Each row is a point. The points of each table are mixes of a few directions, plus a little noise. Count the directions of each table, and those that both share. Where both have some left over, give the other angles between the two spaces (their principal angles), to ten degrees, smallest first.

First (7 x 3):
[[-47  20 -30]
 [-52  12   4]
 [ 21  -3  -9]
 [-18  13 -28]
 [ 94 -24   3]
 [ 18 -25  73]
 [-14   7 -12]]
Second:
[[ -3  -2  -3]
 [ 20  17  23]
 [-53 -46 -61]
 [ 36  31  41]]
Directions: first 2, second 1, shared 0; angles 50

First (7 x 6):
[[ -2   0   5  13  30   3]
 [ 23 -12  25   1  30  22]
 [ 47  52  54 -30  18  12]
 [  1  -2  15  25  60   5]
 [-54   8 -69 -10 -69 -22]
 [-29 -15 -35  11 -83 -69]
 [ 14 -31   4 -10  16  48]]
Second, 9 rows:
[[-18   3 -16   8   2  -6]
 [  4  -5  28  47  19 -70]
 [-69  36 -54  33   8 -48]
 [-44  12 -32  31  10 -38]
 [ 37 -52  28  -3   5  30]
 [ -6  -2   3  21   9 -28]
 [ 10   2  -9 -40 -16  55]
 [ 83   3  60 -71 -27  69]
 [  4   2  -9 -25 -10  36]]
Directions: first 4, second 3, shared 3

First, 8 rows:
[[  9  25 -24  31  49 -48  27 -38 -44]
 [-15 -22  28 -16 -62  43 -33  68  20]
 [ 40 -36 -47 -53  16 -38  26 -75  25]
 [  0 -12   1   0 -26  -2 -10  32 -13]
 [-12   0  12  17 -26   8 -14  49 -20]
 [ 26 -30 -29 -41   0 -20  14 -44  22]
 [  1  -4  -2   1 -11  -4  -4  15  -9]
 [-48  80  63  60  60  62  -5  -6  23]]
Second:
[[-11 -65 -20  46 -32   8  52   7  16]
 [  7  70   2  -5  16   2  29 -36 -14]
 [ -1 -12  18 -36   0  28 -19   9 -50]
 [ -8 -81  -6  13 -25  10  -9  34   5]
 [ -7 -72  -3  10 -18  -3 -26  35  21]
 [ 13  95   3 -12  30 -28  -9 -31  18]
 [ 13 121  -2  -2  32 -21  27 -53   9]
 [ -6 -57   7 -16  -9   5 -46  35  -4]]
Directions: first 3, second 3, shared 0; angles 40, 80, 80

First, 10 rows:
[[-63 -13 -26  37 -22  16  17  15 -99  13 -25 -26]
 [ 21   4  -6  25  17 -25 -37  -8 -14 -17 -18 -20]
 [ 11  13  16  21 -22 -10 -13   1  51  33  11 -29]
 [ 57  27  21 -41  16  -3  87   0  24  -7  12  42]
 [-29  -2  26  68 -59 -19 -10  -8   3  48  -8 -65]
 [ 63  18  11 -43  24  -5 -20   9  47  31  24  29]
 [-26  14 -31 -48  21  48  68  21  48 -51  20  39]
 [-31 -21 -24  16  15   0 -69  -6 -12 -32 -12 -13]
 [-29 -52  14 -17   3  -3 -14 -37 -47 -47 -14  32]
 [ 29  10   0 -20   9   0  -9  13   0  31  10  13]]
Second (9 x 12):
[[ -28    8  -18   14   35   44    0   -5   -7   31   20  -16]
 [ -19  -17   39   56    4   26  -14   -3  -48   14    5   -2]
 [ -14  -46   16   -9  -22   30   -6   -6   79  -16   50  -28]
 [  49  -11  -33   22    7  -15  -15   -6   -4  -10   10  -24]
 [  -5   34  -19    5   23   -6    4    3  -54   14  -31   25]
 [  28  -48    5   39  -22   -4  -28   -7   -2  -35   19   -3]
 [ -22  -15    8  -10  -17    7   -5    0   12  -24    2   28]
 [ -25  106  -22 -121    6  -61   60   23   -5   17  -88   67]
 [  36  -11   24    5  -15  -21    6    0   29    8   13  -47]]
Directions: first 6, second 5, shared 1; angles 30, 40, 50, 60

First:
[[-16  44  29   8  24 -72  18 -29  21 -48 -40 -47 -26  10   5  18 -13 -44]
 [  7  23  50   0  26 -33  22  11  16 -33 -35 -76   2  14  35 -32 -30 -39]
 [ 43  -6  26  -2  17  43  -6   2 -11 -20 -11 -53  46  15  30  -7 -35 -14]
 [-54 -35 -14 -10 -20 -55  12  16  17  -1   1  61 -76 -30 -40  15  14  10]
 [ -3 -20 -23  -1 -27  -2  14 -13 -29 -16   2  59 -62  -7 -25  51  10  26]
 [ 23  33  -7   8 -37  20  50  26 -47  29  11  26 -50  23  33 -38  36  49]
 [-27  10 -48   9  18   7 -70 -49  35  36  31  25  81 -17 -47  34  25 -11]
 [ 11  28  24   5  31  -6 -11  -8  21  -9 -14 -66  52  14  23 -21 -17 -34]
 [ 15 -77 -41 -15 -32  99 -30  45 -24  61  56  72  35 -21 -15 -20  11  60]]
Second:
[[ 33 -85  11  10  30 -60  77 -39   2 -69 -69  -1 -49  23 -25  78 -80   6]
 [ 11  21 -37  25  10   0   8 -24  10  58  14  14  52  25  -6 -18  26  30]
 [-31  29  32 -33 -29  36 -56  49 -12 -19  28 -14 -24 -39  20 -29  21 -36]
 [-34  51  18 -24 -30  46 -67  46  -7  14  45  -8   3 -34  21 -48  45 -26]
 [ -4  38 -24  11  -3  19 -18  -2   5  52  29   7  43   6   3 -33  39  14]
 [ 14 -28  -4   9  15 -23  31 -20   3 -15 -24   3  -9  14 -11  26 -25   8]
 [-27  60  -2 -12 -25  44 -58  32  -3  41  50  -3  28 -19  18 -54  56 -10]
 [ 23 -82  27  -2  20 -48  60 -20  -4 -85 -66  -7 -66   7 -18  72 -80  -7]
 [ 15  -6 -21  18  13 -12  22 -23   7  22  -6   9  21  20  -7   6  -1  20]]
Directions: first 5, second 2, shared 1; angles 70

First, 11 rows:
[[   0  -19   -8  -17    3   15   32   11   42   32   10    2  -11    1
    -4  -17    9    5    8  -19    8    0  -28   46]
 [  66   29   -4   27    6    3  -68  -58  -21  -45   10   11  -13  -32
     9  -10   35    6    2    0  -48   21   14  -72]
 [ -21  -19  -15   -9   15    3   19   19   14   14   11   10  -10   16
    13  -18   -1    2   -9   -5    0    7  -16   14]
 [  -1  -25   -5  -43   -3    2   38   11   30   44   19   -4  -23   -3
   -18  -14   15   -3   18  -30   23   12  -22   30]
 [ -10   26   35   37  -34   22   15    8   22   -7  -48  -19   60    0
   -14   39  -37    6   -3   32   21  -57    6   75]
 [ -12  -21  -27  -36   27  -34  -15    3  -51   -3   39   13  -50    9
    11  -18   17  -11   -5  -20   -9   50   16  -88]
 [ -12   38   42   50  -37   15    1    3    3  -21  -60  -23   72   -1
   -14   51  -47    2   -6   42   20  -64   21   59]
 [ -18   -3    3   26   -4   26   28   21   44    9  -21    2   32   14
    11   -4  -20   10  -11   18    4  -31  -25   71]
 [  -8  -23  -49  -16   52  -27  -39   -2  -48  -20   52   35  -61   15
    44  -45   29   -4  -20  -15  -46   67    5 -113]
 [  20   -7  -14  -39   13  -33  -28  -22  -53   -4   38    3  -50  -15
    -8   -6   31  -13   12  -29   -6   50   23  -94]
 [  -8   24   40   21  -41   13   22    8   16    3  -46  -26   54   -6
   -29   45  -34    1    7   22   33  -53    7   73]]
Second (10 x 24):
[[ -13    8    3   27    1    9   -3    8    5  -14  -16    3   22   10
    14    3  -17    5  -14   21   -7  -18    0   18]
 [  23   21    1   45    4   21  -29  -20   13  -30  -14    9   20   -5
    18   -7    2   12  -12   21  -33  -14   -4    3]
 [  85   42   -3   37    9   -1  -94  -77  -39  -63   11   12  -17  -40
    10   -9   42    6    1    3  -64   29   27 -105]
 [ -23   -8  -18   -2   22  -20  -17   10  -38  -16   15   14  -18   16
    23   -9   -2   -6  -16    4  -14   23   13  -54]
 [   3  -21    1  -41  -10    3   40    8   31   45   13  -10  -17   -7
   -25   -5   13   -3   23  -30   30    5  -21   39]
 [  56   10   62  -87  -81  -14   55  -31   14   73   -8  -66   -3  -62
  -121   66   18  -21   84  -60   99  -17   14   59]
 [   0  -37  -45  -18   41    7    5    8   27   18   44   30  -48   14
    33  -59   32    7   -9  -23  -29   40  -38  -17]
 [ -54   -8    4    6   -1   -2   29   40    0    7  -19   -2   25   28
    10   13  -37   -2  -16   20   20  -22    1   37]
 [ -31    9    0   33    8   -2  -13   16  -19  -28  -18    7   24   20
    26    7  -27    1  -26   32  -13  -14   13   -7]
 [ -46  -15   -5    1    7   -1   26   36    4   10   -7    4   11   26
    14    0  -24   -1  -15   12   12  -11   -6   28]]
Directions: first 4, second 4, shared 4

First (10 x 32):
[[   2  -28   -5  -23  -41   47  -19  -34    8  -38   -2   17   47   31
     8   20    8  -44   15   45   46   51   32   36   58   14  -89   84
    -3   44  -96    1]
 [ -17  -45    8  -18  -48   54   -2  -47   74  -28    1    6   64    7
   -12   29   11  -51   32   65   19   42   20   44   40  -27  -93   88
    11   53  -65  -13]
 [  18   66   19   16   57  -38   11   47  -58   25    8  -12  -78   -9
    26  -15  -23   68  -41  -66  -31  -43   -7  -71  -53   29  117 -109
    -1  -61   85    0]
 [   8    9  -24   13   18  -41   -7   26  -54   16   -6    2  -24   -1
    -4  -26    3   15  -11  -35   -2  -20  -19   -3  -12   14   31  -32
   -15  -24   18   17]
 [   3   16   21   -4    6   15    6   -3   10   -5    7   -3  -10    2
    13   11  -10   12   -6    1   -5    1   12  -21   -6    4   15  -12
    10   -3   10  -10]
 [ -26  -42  -16   16  -12  -22   16   -7   65   27   -8  -12   28  -38
   -45  -10   17  -20   31   16  -32  -22  -39   36  -20  -59  -13   12
     7   10   39   -1]
 [ -11   -4  -11   19   18  -41   15   19   13   33   -4  -12  -14  -31
   -25  -19    4   14    4  -21  -35  -37  -35   -1  -38  -29   41  -40
     1  -21   64    3]
 [  27   35  -16   -1   23  -25  -19   30 -100   -3   -2   10  -42   27
    28  -20   -7   25  -31  -43   25   -1    8  -24    6   56   34  -35
   -22  -29  -16   18]
 [  13   21   11  -10    3   16   -8    0  -28  -16    4    6  -13   20
    24    8   -9    9  -15   -4   17   15   23  -19   12   31    3   -1
    -2   -2  -23   -2]
 [ -16  -29   13   -8  -27   35    8  -31   71  -11    3   -3   41   -8
   -13   22    5  -27   23   43   -3   17    7   22   11  -33  -46   46
    15   32  -18  -15]]
Second (8 x 32):
[[ -27   -3  -19  -18   39   18   20  -69    9   10  -19   26   23    7
     6  -26  -19  -11    3  -17   83   22  -31  -47   34   26  -16  -50
    -6   12   -9   62]
 [  12  -22   25  -15   22   50    9  -68   30  -14  -17   -8   -6  -10
    31  -28   -4  -32  -17   21   17   71   10  -24   38   -3   -4  -15
    18   25   11   13]
 [   8   36   29  -10  -21   15  -33   24  -11  -12   36    9   11   47
     7   46   -2   27   20   43  -40  -13   17   71  -15  -14  -10   53
    20  -30  -19  -74]
 [  24  -29  -14   36  -47  -46    2  107    4  -30    3  -11  -31  -41
   -34   40   42   22  -37  -17  -40  -40   17   30  -26  -30   -5   21
   -22   22   -4  -19]
 [ -32  -15  -50    2   39  -24   34  -28   -2   14  -30   30   11  -19
   -20  -28   -6    3  -14  -56   97  -12  -49  -64   22   27   -9  -79
   -30   17   -1   94]
 [  -6   25   -1   -8   36   -3   -5  -21  -23   13    4   19   -3   23
     8  -11  -12   23    1   -7   19   -1  -28    6    1    6   18  -39
     6  -30   19    3]
 [  47  -29   35   22  -35   -2   -8   37    8    0   -5  -73  -49  -50
    15  -26   20  -39  -12   17 -121   23   54    1  -29  -28   46   47
    14    9   45  -49]
 [ -25   37   -6  -10  -33   -8  -19   18  -15   20   28    6   43   42
   -13   34  -18    7   56   16  -16  -51    9   27  -26   16  -20   61
    -1  -25  -42  -31]]
Directions: first 3, second 5, shared 1; angles 60, 70

First, 9 rows:
[[  4  48  -7 -24  47 -42 -29 -39  41  12 -19  -9  31 -18  28  -7  48 -32
  -40 -43 -38   4   2  -5  -8  -4  -7 -21   9 -29  31 -49]
 [ -7  -6 -20   5 -32  50  10  24 -45 -37   8 -11  -5  19  -2 -13 -30  34
   27   3  41  24 -27 -11  -6  38   6  24 -22   7 -15  34]
 [ 35 -67  10 -18 -29  22  63  11   2 -16 -10   2 -42  -1 -40  12 -58  16
   18  55  -1  39 -16  -8 -18  25   0  -4  21   0 -36  41]
 [-25  40 -17  44  55 -22 -34  17 -32   2  -5 -26 -23 -10  57  26  45   9
   34 -32   2 -26   5 -21  25 -22  -5   0  -1  11  17 -63]
 [-20   2  -6  44  39 -47 -53  -2   0  49  -5 -22   0  -6  22  20  40 -18
   19 -15 -30 -24  30  30  14 -42   3   1  11   6  15 -49]
 [-26   1 -34  63   4 -10 -75  26 -30  44 -11 -49  28  14   8   9  11  -3
   29 -21   1   0  21  65   1 -36  25  34 -16   4   9 -24]
 [ 43   4  50 -69 -22  12  68  -2  77 -19 -18  52   9 -19 -46  11 -35 -27
  -85  37   6 -33  16  -8 -14 -47 -11 -30  12 -15 -11  24]
 [-28 -28  26  -1 -41  -6  -6 -45  -7  20  64  57  17  21  -8 -46  18   0
    8   5 -10 -15   2  -4  21  46   0   0  -5  29   4  51]
 [ 22   4   1 -42 -25  48  53   7  -4 -56  -4   6  -8   2 -13 -13 -37  21
  -13  11  30  30 -36 -37 -18  42  -4  -1  -9 -10 -15  36]]
Second:
[[   3  -20  -16   61  -30   37  -17   16  -25  -15   14    3  -55   -3
   -31   30    1  -10   37    8    0  -19   63  -45    2  -34   -8   40
    -7   23    5   -7]
 [   3   -4  -15   47  -20   26  -20   16  -14  -12    5   -4  -35   -6
   -22   27    4  -14   19   -1    1  -20   56  -30    0  -41   -6   32
    -7   13    9  -16]
 [   3   43   -8   -1   20   -7  -24   12   23    5  -27  -17   28   -9
     6   11   11  -19  -36  -22    3  -19   16   20   -7  -45    3    0
    -7  -17   15  -33]
 [  -5   37   31 -115   57  -69   32  -28   44   29  -28   -4  102    7
    58  -55   -2   18  -71  -11   -1   37 -121   84   -6   66   16  -74
    14  -44  -11   14]
 [  -1  -54   -4   45  -40   34    9    1  -40  -17   36   18  -65    7
   -30   11  -10   12   59   26   -3    3   31  -51    8   19  -10   27
     2   34  -10   26]
 [   6   75   -8  -19   41  -22  -35   14   46   13  -49  -28   56  -15
    19   13   19  -28  -70  -39    4  -24    9   44  -11  -67    7   -9
   -11  -34   24  -54]
 [  -6  -44   14  -19  -14   -4   36  -19  -20   -2   27   20  -15   15
     3  -25  -15   26   31   25   -4   28  -43   -9    7   69    0  -17
    13   13  -22   43]
 [   4   37  -10   11   12    1  -25   12   18    2  -22  -15   16   -8
     1   16   12  -19  -26  -19    4  -22   27   12   -6  -52    0    9
    -8  -11   15  -33]
 [  -7  -37   18  -35   -4  -13   37  -21  -13    2   21   20    1   13
    11  -32  -15   29   19   23   -4   31  -56    5    5   75    3  -25
    13    6  -21   42]
 [   0  -29   -4   24  -22   19    5    0  -20   -8   20   10  -34    3
   -15    5   -7    7   33   13   -1    3   16  -26    4   11   -4   14
     0   19   -8   13]]
Directions: first 6, second 2, shared 1; angles 50

First:
[[ 42 -33 -38 -55 -24 -63   1 -12 -25 -84  17 -39 -81 -23  79  26   7   2
   47 -85   0  12  35 -20  26  -3 -27 121  22  15  41 -45]
 [-40  29  46  30  31 -10 -13   2   1  36 -38  -1  42  24 -54  14  -9  10
  -46  43 -25  -2 -40  -3   2  22  45 -71 -16   4 -19   9]
 [-45  34  56  41  35   2 -12   1   3  44 -36   6  52  24 -61  11  -8  13
  -50  57 -25  -2 -40   3   1  20  43 -85 -22   3 -23  23]
 [ -1  -2 -52  -1   2  49  18  32  41  16 -13 -26   2  12   1 -32   2 -38
   35  23  22 -39 -23  25 -49 -36  -3  -4 -13 -50 -46 -19]
 [ 12   7  23   1  -7   1 -17  -6  -6   7  44 -10  32  37 -22 -16   6  29
  -31   6 -29   7 -10  24 -37   8  32 -55  -1  -1  22  42]
 [ 22 -23 -26 -47 -62 -38   2   3  -8   4  23  29 -40 -59  14   2 -32   2
  -15 -74   1  59  60 -43  43  42 -14  70  57  41  77 -24]
 [  5  13  14  -6 -12  14  13 -15  10 -25  29 -25 -32 -38  50  12 -18   2
   32 -20  12  14  46   6  43 -10 -64  68 -10   1  36  35]
 [ 33 -44 -26   1  -3   3   4 -21 -39 -21  10  74  -9  -8  20  -5  38  -2
   21 -15  36  -3  22 -16   4 -15 -27  14  19  22 -18 -19]
 [-27  16   2  36  43  43   7  15  21  25 -39  -7  35  34 -29 -10  13 -20
    9  63  11 -45 -48  23 -34 -28  14 -58 -35 -36 -71  -1]]
Second (10 x 32):
[[  15   -6  -49  -48  -58   -5   12   26   31   15   18  -18  -35  -43
    14  -18  -39  -18    4  -54    3   32   38  -13    5   19   -9   63
    38   -2   54  -22]
 [   7  -33  -46  -33  -32  -42   11    9  -10    2  -37   42  -47  -57
    11   13  -19  -22    4  -56   22   32   33  -57   47   29   -8   74
    47   33   19  -73]
 [  16  -15  -66  -55  -42  -27    9   33   28   -5   -7  -40  -46  -23
    18  -11  -28  -26   13  -55   -4   13   10  -15  -11   12   13   64
    34  -11   30  -56]
 [ -12   23   71   69   59   58  -10  -34  -19    2   24   25   68   55
   -21   -8   43   27   -5   86    1  -37  -29   48  -27  -37  -11 -103
   -57  -15  -53   84]
 [  11  -10  -33  -27  -41    2   11   14   16   16   14   10  -23  -40
     8  -14  -24  -13    4  -34   12   26   35  -14   13   13  -20   43
    30    6   34  -12]
 [ -10    1   39   44   45   13   -7  -25  -28   -5  -14   38   29   25
   -11   11   33   14   -2   46    9  -22  -20    5    4  -15   -4  -51
   -25    9  -43   21]
 [ -13   22   24  -21  -17  -44   -9    2    7   -2    1  -45  -17  -15
    -1   22  -35   16  -26  -29  -36   32   11  -13   27   35   16   27
     9   17   52    3]
 [ -15   20   54   36   44    2  -14  -21  -18   -9   -2  -10   32   38
   -14   16   21   23  -14   42  -17  -20  -29   19   -5   -8   13  -55
   -35   -2  -26   37]
 [   8  -15  -48  -36  -12  -34    1   24   10  -18  -27  -43  -34    4
    13    2   -5  -20   15  -33   -7   -8  -19  -10  -20    0   30   40
    14  -13   -5  -61]
 [  -6   14   55   71   58   72   -4  -31  -18    6   28   39   70   54
   -17  -18   50   20    4   88   18  -43  -27   48  -34  -46  -20 -103
   -52  -18  -65   81]]
Directions: first 6, second 4, shared 4
